Rows are points. Examples show where two turns around zero, p and q, send a point. Where does a point land after both, in the order given? Backwards means that the second turn is done in reverse. Each puzzle has new turns, and all numbers are rounded.
(in the rows, 128 means zero)

Turn p:
[138 158  95] -> [137 139  85]
[169 133  87] -> [133  99  78]
[ 95  94 146] -> [ 96 132 167]
[110 127 184] -> [146 142 182]
Turn q:
[ 99 126  93] -> [101  99 105]
[ 98 189 131] -> [102 168  80]
[115 146 131] -> [116 142 115]
[177  96 123] -> [175 104 154]
[152  83 162] -> [147 126 186]
Where do these land?
q, then p: [121 180 161] -> [153 170  89]
p, then q: [ 88 129 127] -> [107 156 109]
q, then p backwards: [161 109 173] -> [112 144 182]
q, then p: [157  96 102] -> [123  80 144]
p, then q: [113 125  77] -> [ 95 104  94]

Turn p:
[125 126  99 114] -> [110 114 118 107]
[149 174 165  57] -> [185 161 139  61]
[137 155 129 136] -> [148 130 107 129]
[147  86 137 170] -> [125 100 154 178]
[ 82  99 110 163] -> [ 72 135 121 164]
Turn q:
[135 153 136 141] -> [137 135 120 155]
[191 131 126  80] -> [199 145 138  98]
[158 125  84 126] -> [161  93 113 112]
[ 87  66 162 154] -> [ 62 119 182 123]
[123 102 138 151] -> [109 112 154 135]
[122 199 105 128] -> [145 141  63 158]
[ 82 121 145 117] -> [ 84 151 126 118]
Where do these land?
q, then p: [160 130 184 155] -> [173 146 127 178]
p, then q backwards: [138 140  69 136] -> [103 129  73 140]
p, then q: [128 160 117  89] -> [154 145 107  92]
q, then p: [ 99 104 166 174] -> [111 180 132 173]
q, then p: [115 106 105  87] -> [120 133 138  76]

Turn p:
[100 124 161 136 138 171] -> [129 113 187 117 139 130]
[166 127 130 142  81 106] -> [155 160  99 109  93 142]
[131 115  93 101 113 169] -> [135 110 115 113 167 170]
[161 104  87 124 162 117] -> [139 106  89 176 133 141]
[113 100 134 105 175  78] -> [117  83 106 153 118  74]
[ 84 179 163 128 105 182] -> [108 161 195  83 163 130]
[164 172 176 115 127  76] -> [156 181 114 128 114  61]
[106 102  79 172 124 126] -> [ 87 109 119 145  98 176]
Turn q:
[112 167 113 135 139 137] -> [135 153 141 163 125 143]
[157 132 120 160  98 166] -> [163 111 142 127  78 125]
[ 65 108  74  86 106 138] -> [ 88 146  67 136 108 187]
[120 113 133 154 203 145] -> [146  85 147 161 180 151]
[154 133 151 133 107 163] -> [130 109 160 119  92 117]
[133 164 141 102 125  74] -> [112 184 136 115 153  99]
[ 71  60 151 127 111  79] -> [ 83 100  48 124 156  94]
[173 119 123 174 118 128] -> [184 110 133 114 115 105]
[167 157 145  82 145 122] -> [113 155 180  94 144 132]
Where do these land?
p, then q: [ 67  92 141 146 147 176] -> [ 74  59 122 127 135 106]
q, then p: [139 123 128 129  76 112] -> [117 145  84 101 132 124]
q, then p: [134 104 156  87 202 103] -> [121  73 165 170 160  84]
q, then p backwards: [144 120 181  93 194 152] -> [ 63 127 132 118 156 192]
p, then q: [134 168 126 147 105  96] -> [124 180 130 151 110 127]
q, then p: [181 146 100 143 109  91] -> [162 172  89 134 154 104]
q, then p: [111 123  99 158 100 159] -> [138 142 114 113 109 180]
q, then p: [114 148  92 119  92 137] -> [117 166 126 103 141 159]

Turn p:
[107 210 127 196 151  84 144 156] -> [107 163 105 159 192 107 166 207]
[ 92 143 163  70 136 153 145 159] -> [103 150 192  97 109 142 101 152]
[161 117 119 122  94  99 114 121] -> [144 134  97 133 115  93 111 104]
[154 101  62 132 110 173 120  75] -> [139  87  89 173  80 169 130  87]
[ 78 108 186 110 145 148 143 158] -> [106 116 201  85 149 132 121 137]
[133  95  83 114 155 147 141 136] -> [127  96 105 101  95 163 136 134]
[101 166 162 144 133  71  84 139] -> [113 182 120 122 199 105 116 131]
[148 118 118 160  71  89 118 104] -> [130 118  89 163 137  73 123  95]
[133 118 138 101 174 157 163 108] -> [134 130 161 106  94 162 168 126]
[173 103 121 131 112 160 108 125] -> [177 102 120 140 110 136 109 108]
Turn q:
[133 109 152 145 125 180 174 177] -> [144 159 205 137 121 157 110 135]
[109 147  72 126 110  81 123 107] -> [107 109  69 150  87 112 137 139]
[159 128  93 151 118  61 113  72] -> [156 125  40 150 115 114 157 107]
[150 122  98  66 116 150 128  99] -> [119 121 118  63  89 135 152 117]
[132 125 133  36 133 108 168 104] -> [114 116 116  70 117 162 191 173]
[165 155 101 110 114  69 100 120] -> [134 148  57 113 118  91 139 147]
[111 106 140 172 156 142  99 172] -> [151 111 158 154 155 113  71 129]
[110 156 154 168 175 168 132 134] -> [106 136 150 147 172 165  82 107]
[108 101 153 148 127 142 117 133] -> [139 108 161 144 147 119 125 115]
[103 132 184 158 106 179 126 162] -> [109 148 206 151 159 113 115 112]
Where do these land?
p, then q backwards: [137 101 125 166 161 100 125 166] -> [141 113 149  86 157  93 100 116]
p, then q: [128 173 140 120 127 164  74  83] -> [105 158 124 139 161 141  96  60]
p, then q: [122 151 167 115 108 154  93  87] -> [113 145 115 142 180 133 129  77]
q, then p: [154 146 172  99 145 162 123  98] -> [113 165 161 114  97 170 150 125]
q, then p: [ 83 100 114 115  85 137 171 158] -> [128  95 174 133 149  66 110 135]
q, then p: [121  91 111 167  92 157 190 139] -> [162 107 171 189 144  85 129 120]
p, then q: [ 84 107  82 125 124 146 174 186] -> [139  78 190 128 103  88 121 169]
p, then q: [146 126 137 159 166  34 119 169] -> [123 127  69  92 104 164 107 207]
p, then q backwards: [159 178 128 102 101 155 113 101] -> [146 131 107 188 110 131 163 154]
p, then q: [153  85 109 126 149  79 103 145] -> [130 111  86  79  86 138 134 143]
p, then q: [123 151 123 114 149 119 123  76] -> [ 86 146 126 146 119 158 132 103]

Turn p:
[158 130 125 123 126 127  86 170 108] -> [110 157 100 168 126 150 107 129 108]
[144 166 146 153 155 101 120  97 101] -> [165 157  93  96 113 141 155 122 112]
[136 147 107  93  84 163 108 103 115] -> [ 81 104 116 112 108 156 109  88 141]
[106 116 137 135 167 110  90 140  90] -> [135 177 113 134 152 104 129 108  91]
[140 122  95 171 145 168 145 125 154] -> [159 118 128 160 118 113 133 116 187]
[149 156 157 140 139 150  96 122 152] -> [131 173 123 116 107 151 116 137 160]
[142  93 137 105 146 102 166 117 134] -> [162 102 159 123 160 143 128 140 106]
[101  86 122 143  94 114 153 144 139] -> [117  98 169 153 119  95 142 142 112]
[106 128 103 111 104 105 159 119 156] -> [125  75 138 110 122 105 116 147 125]
[100 136 152 106 120 139 159 143 132] -> [ 98 118 141 110 155 123 146 153 138]
Turn q:
[120 131 111 136  98 111 173 108 103] -> [126 103 101 105 117 108 116 107 169]
[146 110 142 110  88 114 114 122 114] -> [154 119 122 118  96 105 105 141 112]
[141 165 163 107 157 140 131 129 111] -> [134 162 152 130 106 130 167 143 149]
[131 136 109  69 139 141 150 106 123] -> [143 148 159  79 143 105 135 118 145]
[131 116 125 165 139 134 150 144 101] -> [127  99 114 159 132 122 152 112 144]
[132 136 117 142  98  99 100 109 120] -> [125 141  98 129 101 122  95 113 114]
[ 72 117 119 166  99 109 108 178 172] -> [ 91  83  93 126 137 191 111 138  85]
[138 116 114 147 109 105 132 136 147] -> [116 114  96 130 139 118 110 139 117]
[141 136 103 143 113 156 145 133 121] -> [156 124 103 130 150 132 134 116 146]
[136 128 147 119 225 155 117 155 168] -> [ 98 160 186 163 179 142 181 155 110]
[122 126 171 139 155 147 110 113 156] -> [117 144 166 163 129 153 118 155 133]
[127 119 115  93 117 125 107 101 101] -> [148 140 147 105 108 107 110 100 115]
Where do these land?
q, then p: [119 114 151 105 108 142  65 150 122] -> [ 94 139 118 151 121 176 165 102 115]
p, then q: [143 142 140  89 126 133 148 137 129] -> [138 119 158 130 152 144 148 121 115]
q, then p: [146 115 136 107 144 139 139 159  89] -> [149  98 145 133 135 152 158 150 110]
p, then q: [127 107 150 162 213 114 133 120 130] -> [119 189 104 145 132  85 169 160 149]
q, then p backwards: [134 168 129 146 125 125 118 134 141] -> [149 156 143 134 134 136 111 146 116]
p, then q: [ 94 131 144  90 121 119 132 187 137] -> [ 87 109 140 129 117 158 172 107  97]
q, then p: [122 146 116  89 106 143 127  97 144] -> [112 144 113 105 136 162  90 134 133]
p, then q backwards: [153 103 147 134 109 118 120 103 120] -> [101 129 142 115 133 143  94 134 112]
p, then q backwards: [123 112  89 187 124 144 150 100 158] -> [145 109 155 130 119 145 158 108  60]
p, then q backwards: [133 160  72 146 120 101 133 108 149] -> [140 113 134 137  65 110 143 132  94]
q, then p: [114 111 134 153 112 132 143 113  90] -> [143 119 167 134  94 128 116 117 126]

Turn p:
[110 136 138 110 103 126  96 153 113 100 151] -> [142 102 143 153  99 124  87 129 136 111 129]
[125 150 136 148  97 148 110 126 141 124  91] -> [139  85  93 124 125 121 135 127 112 134 152]
[139 123 191 110 134 153 109  31 122 125 105] -> [168  86 162  74 170 121 155  61 148 143 147]
[182 116 115 161  80  70 148 155 141 112 135] -> [ 99 141 140 143  56  93 177 155 104 122 137]
[104 119 100 119 153 153  95 124 106 122 154] -> [121 133 144 144 168 134  82 128 136 103 137]
[158 139 113 130 152 139 109 115 138 224 149] -> [103 154 128  72 147 202 141 138 114  95 150]
[121 125 114 172 142 131 101 134 122 110  62] -> [124  97  85 123 163  79 137 145 103 109 121]
[125 140 148 144 144 152 148 157 115 113 143] -> [165 135 135 149 135 136 121 156 113 144 115]
[140 103 104 171 152  96 140 154 212 101 116] -> [ 95 137 100 145 127  93 184 198 173 132 128]
[106 131 150 108 139 101 107 116 107 147 158] -> [120 114 164 116 125 155 109 111 140 110  97]
[123 146 111  88 142 119 156 147 119  96 137] -> [128 158 132 134 111 110  86 134 141 161 111]
[123 131 131 104  83 114 224  88 128 133 146] -> [112 161 144 149  95 147 159  70 123 206 124]
[108 106 113  99 143 161 121 162 102 156 117] -> [146 160  94 137 145 148  92 113 124  95 116]
Turn q:
[103 123 134 153 199 170  80 163 122 127 138] -> [156 148  73  73 126 124  94  82 159 141 135]
[149 118  95 119  98 124 122  69 110  99 125] -> [ 93 134 162 163  95 110 114 147 131 103 162]
[144 117 146 126 101  86 121 119 107 132 147] -> [105 104 165 137 118 133 136 141 154 143 109]
[149 133 114  83  82 106  96 105 108  92 121] -> [ 89 117 143 180  74 148 132 138 135 134 149]
[131 137 179 156 133 177 184 165 175 132 161] -> [176 129 108 135 197 123 156  89 130  86  81]
[ 92 153 162 189 127 140 167 139 137 154 137] -> [163 164 145 110 200 138 125 130 133 126  96]
[160  92 115 116 132  85 124 101 132  93  98] -> [ 93 114 140 153  96  73 138 136 119 155 143]
[ 61 138 100 118 146 126  96 155 155 130 139] -> [145 114  92 113 156 164 101 119 125 162 176]
[134 181 190 165 126 154 176 150 156 156 103] -> [187 172 126 138 170 135 149 128 103 121  56]
[121 114 131 121 152 145 104 117 148 173 132] -> [155 103 129  96 119 129  93 113 108 125 124]
[160 136  92 145 138 128 125 153 131 143 132] -> [117 120  90 113 128 118 118 162 130 113 112]
[124 131  96  68 133  89 133  93  84 113 132] -> [114 113 157 126  77 137 162 161 135 136 186]
[138  88 111 105  96 134 135 135 100 119  98] -> [ 68 131 135 127 108 132 148 116 101 119 134]
Where do these land?
q, then p: [133 103 142 136 100 128 130  79  85  63 133] -> [122  61 150 148 118 156 162 140 149 171 111]
p, then q: [151 119 136 135 154 183 153 126 102  67 142] -> [158 114 122 109 106 105 130 164 170 144  66]
q, then p: [111 106 149 140 137 143  96  64 170 163 126] -> [149  94 176  86 122 111 139 111 127  71 134]
p, then q: [155 155  78 133 154 142 123 155 167 131 148] -> [140 110  73 116 151 181 129 129 151 132 130]
q, then p: [119 145 155 123 100 117 147 159 169 161 131] -> [156 161 108 113 173 110 142 127 101 113 120]
p, then q: [ 77 115 122 118  75 124 143 123 161 143 131] -> [118 138 149 130 174 115  80 127 106  94 149]
p, then q: [150  96 112 112 112 108 134 160 121 160  89] -> [108 154 128 167 123 144 141 168 125 121 168]
q, then p: [144 153 129 137 154 118 124 142 124 113  58] -> [ 91 128 106 109  98 148 109 128  72 137 121]
q, then p: [103 102 135 146 133 100 149 156 171 116 128] -> [103 161 137 106 167 139 142 132 132 114  91]
q, then p backwards: [139 150 110 146 112 118  70 161  63 158 145] -> [110 170 119  81 154  90 123 155 173 170 150]
q, then p: [116 144 141  78 158 123 100 151 157 139 135] -> [119 172 131 128 130 133 148 103 110 103 176]
p, then q: [157 147 118 133 121 104 144 142 131 127 150] -> [122 134 134 131 141 173 142 126 129 131 108]
q, then p backwards: [109 129 137 127 154 155 150  45  42 123 146] -> [218  90 138  79 131 113 103 110 133 125 188]
